Each row of a before or after table is a point. The points were changed in one or more steps. Then noise was added and the rows were shuffled. The steps act on columns, c1 being the first. What was done? A step turns or swaps two columns, mirrors them in a line or flattens them onto one, adds a multiple of one to another, or multiplies or shifts one. Angles are multiples of 10 degrees, from the lower column toward the higher: turns from -170 to 170, lines from 10 to 170 but not 90. Use the fewest steps. Two steps may share a column if one is a turn and the other turns, adds or multiplies; they go together, in the order done. Otherwise the lowest column goes first.
In the rows, zero is written as 128.

Before (13 x 3):
[[ 98 180 160]
 [ 78 177 144]
 [101  78 119]
 [102 139 137]
 [ 71 160  59]
 [101 144  95]
 [124 157 186]
 [181  57 165]
 [146  45 209]
 [148 128  95]
 [101  69  86]
 [145 115  80]
 [100 156 154]]
After (13 x 3):
[[ 73 138 125]
 [140 193 105]
 [121 108 108]
 [156 192 130]
 [124 156 134]
 [171 175 140]
 [ 81  51 141]
 [133 161 117]
 [152 139 148]
 [135 111 114]
 [ 67 130 110]
 [ 54  83 158]
 [145 166 136]]
Steps: turn c1 and c2 by -70 degrees; multiply c3 by 0.4

Before (11 x 4):
[[146 126 178 136]
 [134 138  37 162]
 [122  88 119 125]
 [126  60 115 105]
 [151 136 166 142]
 [100  88  88 105]
 [112 157 222 153]
 [ 93 119  85 128]
 [ 97  96 163 114]
 [151  97 194 139]
 [124  66  67 195]]
After (11 x 4):
[[ 79  79  99 162]
 [103  26  72 200]
 [102  98  38 156]
 [ 88  48 100 134]
 [123  21 115 108]
 [164  96 155 120]
 [170  57 181 115]
 [163  87 168 118]
 [110  56 171 145]
 [120  47 121 131]
 [145 117 222 171]]
Steps: add -1 times c1 to c4; turn c1 and c3 by -20 degrees; shift c2 by -40

Before (14 x 6):
[[103  53 108 110 181 123]
 [ 90  64 157 151 125 154]
 [116 150 144 119  95 190]
 [123 169  64 162 121 114]
 [111  62  74 108  64 203]
 [170 108 173 124 161 164]
 [158 158  71  68  69 163]
 [121  79 109 145  97 131]
 [139 152 121  50 141 198]
 [ 87 113  61  95 134 132]
 [162  92 154  95 124 130]
 [122 104 181 125 177 200]
 [ 70 102 119 115  67 111]
 [169 136 132 152 142 113]]
After (14 x 6):
[[ 87 113 194  94 135 130]
 [161  91 102  95 125 130]
 [110  62 182 109  63 203]
 [103  54 147 109 182 124]
 [ 71 101 137 115  67 110]
 [169 136 124 152 141 113]
 [120  78 147 146  97 132]
 [ 91  63 100 151 126 153]
 [115 150 112 119  96 191]
 [139 151 135  49 141 198]
 [170 107  82 126 160 164]
 [158 159 184  68  70 161]
 [121 103  75 124 177 201]
 [123 169 192 162 121 115]]
Steps: multiply c3 by -1

Before (8 x 8):
[[ 92 175 128 103  99 131 137  72]
 [ 33  97 163 174 127 103  91 166]
 [159 152 133 113 115 106 190 166]
 [ 59 108 145 121 133  61  79 133]
 [ 78 117 153 139 157 111  63 184]
 [ 77 170 107 113  13 134 109 106]
 [ 95 147  71 105  77 141 163 144]
 [173 130  98 150 128 112 163 142]]
After (8 x 8):
[[225 107 139 133 122 135 158 167]
 [144 147  76  76 104  95 124  89]
 [162 170 120  14 114  91 118 155]
 [154 175 141  99 103 103  76 148]
 [216  98 152 128 173  86 180 141]
 [117 152 140 115 114 164 131  55]
 [179 116 149 159 140 107 210 156]
 [103 130 100 129 150 170 123  89]]
Steps: turn c1 and c6 by 140 degrees; add 0.3 times c2 to c3; swap c4 and c5; turn c7 and c8 by -120 degrees

Before (13 x 9):
[[ 88 144 137  56  85 119 123  72 114]
 [159 127 160 155 184 152 124 161 170]
 [167 113 143  99 151 130 157 190 135]
 [102 150  97 101  71 185 189 140  67]
 [116 157 195 140 147 113 139 202 173]
 [ 53  88 196 150 176  67 107 142 132]
 [126  99 116 146 132 125 183 203 162]
 [107 138 146 129  65 113 175  83  87]
 [ 91  84 186 157  96  79  95 147 146]
 [124 142  86 113 102 138 194 148 147]
 [ 70 124 153 125  83  89  75 114  90]
 [132 157 115 149 165 152 134 183 165]
 [110 157  95 103  65  80 165 102  56]]
After (13 x 9):
[[108  98 126 190 131 200 182 138 156]
 [100 143  99  59  88  72 122 109  95]
 [135 153  86 163  72 130 187 187  64]
 [115 156 125 155 164 179 134 163 161]
 [118 144  81 180 103 146 195 140 143]
 [147 157  89 148  66 110 165  78  59]
 [133 128 167 136 184 155 127 158 183]
 [157 111 127 113 151 191 154 137 151]
 [128 137 142 148  63  87 175 107  83]
 [ 92 159 190 111 147 200 138 125 163]
 [100 121 146  72  82 122  77  88  68]
 [ 86  86 193  97  97 153  94  79 123]
 [ 64  90 199  99 176 151 105  73  94]]
Steps: turn c1 and c9 by 30 degrees; turn c3 and c4 by -30 degrees; add 0.7 times c7 to c4; mirror c6 and c8 in the line at 50 degrees

Before (13 x 12):
[[ 94  77 105 153 155 127 100 143 100 127  56 129]
 [ 99 203 111  96 185  83 160 154 131  97 143 193]
 [134 164 112  69 249 121 116 193 106 110 161 156]
 [127 107  46 143 139 101 137 134 102 119 120  97]
 [ 81 154 133 120 187 104 170 212 126  46 134 128]
 [125  98 130 113 121  98 108 105 151 105 164 128]
 [115 126 106 101 148 182 120 150 180 102 146 118]
 [165  97  89 163 100 115 103 171 103 160  84  96]
 [ 98 108 116 166 122 169  89 135 122 108 165 132]
 [172  98 124 142 163 181 158 126 164 109 182 136]
 [147 123  79 177 170  92  93 146 146 136 106 102]
 [108 136 107 149 148  85 161 138 123 169 132  81]
 [112 203 152 112 195 148 172 166 103  32 118  90]]
After (13 x 12):
[[ 61 202 196 118 138 147 171  78 153 109 118  92]
 [ 50 199 167 108  98  84 160 109 156 105 141 193]
 [ 64 126 139 107  69 181 119 113 119 113 146 117]
 [ 31 153 184 125 117 102 168  69 147  61 133 125]
 [ 60 134 133 141 117  88 162 139 152 113 129  81]
 [124  97 161 140  93 180 159 125 120 131 182 137]
 [ 95 125 139 162  71  92  92 123 164 111 107 104]
 [114  98  83 153 132 117 100 124 157  86  83  95]
 [ 47 109 115 153 124 168  88 123 134 123 166 131]
 [ 75  95 125 117 112  96 108 127 109 155 162 127]
 [ 84 164 224  91 100 122 112  99 197  68 161 155]
 [ 41  80 139 146 126 124  98 122 173 117  57 129]
 [ 80 104  94 137 100 102 140 123 205 122 117 100]]
Steps: shift c1 by -50; turn c3 and c5 by -60 degrees; turn c5 and c9 by 130 degrees; multiply c4 by 0.7; multiply c10 by 0.4; turn c8 and c10 by -110 degrees

Before (12 x 14):
[[123 145  83 115 138 132 118 210 131 133 130 136 208 114]
 [ 78 151 115  99 134 201 172 167 167 185 107 131 138 112]
 [118 122 143 150 108 133 140 112 158 139  86 164 135  79]
 [196  89 130 160 148  92  90 149 162 119 148 100  79  71]
 [181  93 164 187 139 149 104 120 146  96 107  78 109  46]
 [142 174 150 106 119 177 147 135 165 118 124 152 126  52]
 [127  80  95 110 192  65 127 152  92 107 170  71 156 122]
 [130 147 141 139 123 196 175 142 222 102  95 162 133  93]
 [ 88 132 120 140 143 166 158 171 122 150 175 156 164 130]
 [159  79  96  84 176 129  80 155 125 138 179 110 192 132]
 [106 106 160  79 140 120 175 187 137 183 187  84 189 159]
 [151 168 136 180 165 136 120 109 179 133 106 130 136  72]]
After (12 x 14):
[[ 77 170 114 100 140 201 172 149 168 186 107 110 178 153]
 [159 156  96  84 100 128  80  78 125 139 178 110 232 208]
 [182 120 164 187 194 150 103  93 146  95 107  71 149 228]
 [143 137 150 106 199 175 147 174 164 118 124 134 165 189]
 [152 110 135 179 157 136 120 169 180 133 105 105 178 246]
 [120 113 142 149 180 133 140 121 159 139  86 150 175 142]
 [126 152  95 109 100  65 127  80  91 106 169  91 196 247]
 [195 148 129 160 167  90  90  89 161 118 149  83 119 220]
 [ 88 170 120 141 118 167 159 131 120 149 174 159 204 151]
 [123 210  84 115 135 131 118 146 131 132 129 134 248 160]
 [105 186 162  80  94 120 175 106 136 183 187  81 229 118]
 [131 142 142 139 162 198 177 147 220 103  94 116 173 155]]
Steps: swap c2 and c8; turn c5 and c14 by 120 degrees; multiply c14 by 2; add -0.5 times c9 to c12; shift c13 by 40

Before (9 x 18):
[[136 105 118 127 166 137  74 117 103  75 134 158  85  66 163 115 103 125]
 [181  94 105 103 173 139  86  81 121  66 198 172 141 103 168 130  92 129]
 [117 109 136 111 101  74 134  79  83 114 104  52 150  88 100 111 148 119]
 [ 98 121 125 182 137 110  89 102  87  99 105   9 161 115 105 130 152 159]
 [150 110 172 117 143  94  75 119 149 113 162 134 113  98 135 135 112  94]
 [136 128  93 115 116  70 142 196  74 154 132 158 150 166 107 170 101 121]
 [143  94 132  76 178 130 143 125 129  78 149 137  94 113 131 120 158 101]
 [ 68 132 152 133 114 104 100 100  94  90 108  38 176 126  93  84 116 110]
 [135 133 172 128 162  92 107 110 141  92 192 235 136  86 134 140 107 135]]
After (9 x 18):
[[141  95 135  73 131 128 133 129 125  71 153 140  50 108 141 116 165 105]
 [ 65 136 155 129 120  88 102  96  93  89 108  37 255 139  95  92 129 110]
 [143 127  92 106 128  51 145 192  76 146 141 162 187 193  98 176  82 125]
 [131 133 163 128 128  61 106 109 139  94 194 238 143 111 136 143 137 138]
 [122 114 129 124 124  32 132  81  86 111 108  50 189 119  87 104 154 113]
 [174  98 104 104 142 137  88  87 117  64 195 171 155 100 172 130  81 134]
 [132 102 116 129 139 126  74 118  98  79 131 159  19  67 166 111  90 127]
 [147 111 168 128 127  70  76 121 143 114 167 134  87 115 127 134 147  92]
 [ 99 122 126 182 129  90  94  96  85  99 106   6 204 126 109 137 149 154]]
Steps: add 0.7 times c3 to c17; flatten c5 and c15 onto the line at 80 degrees; multiply c6 by 1.6; turn c6 and c14 by -20 degrees; multiply c13 by 2.5
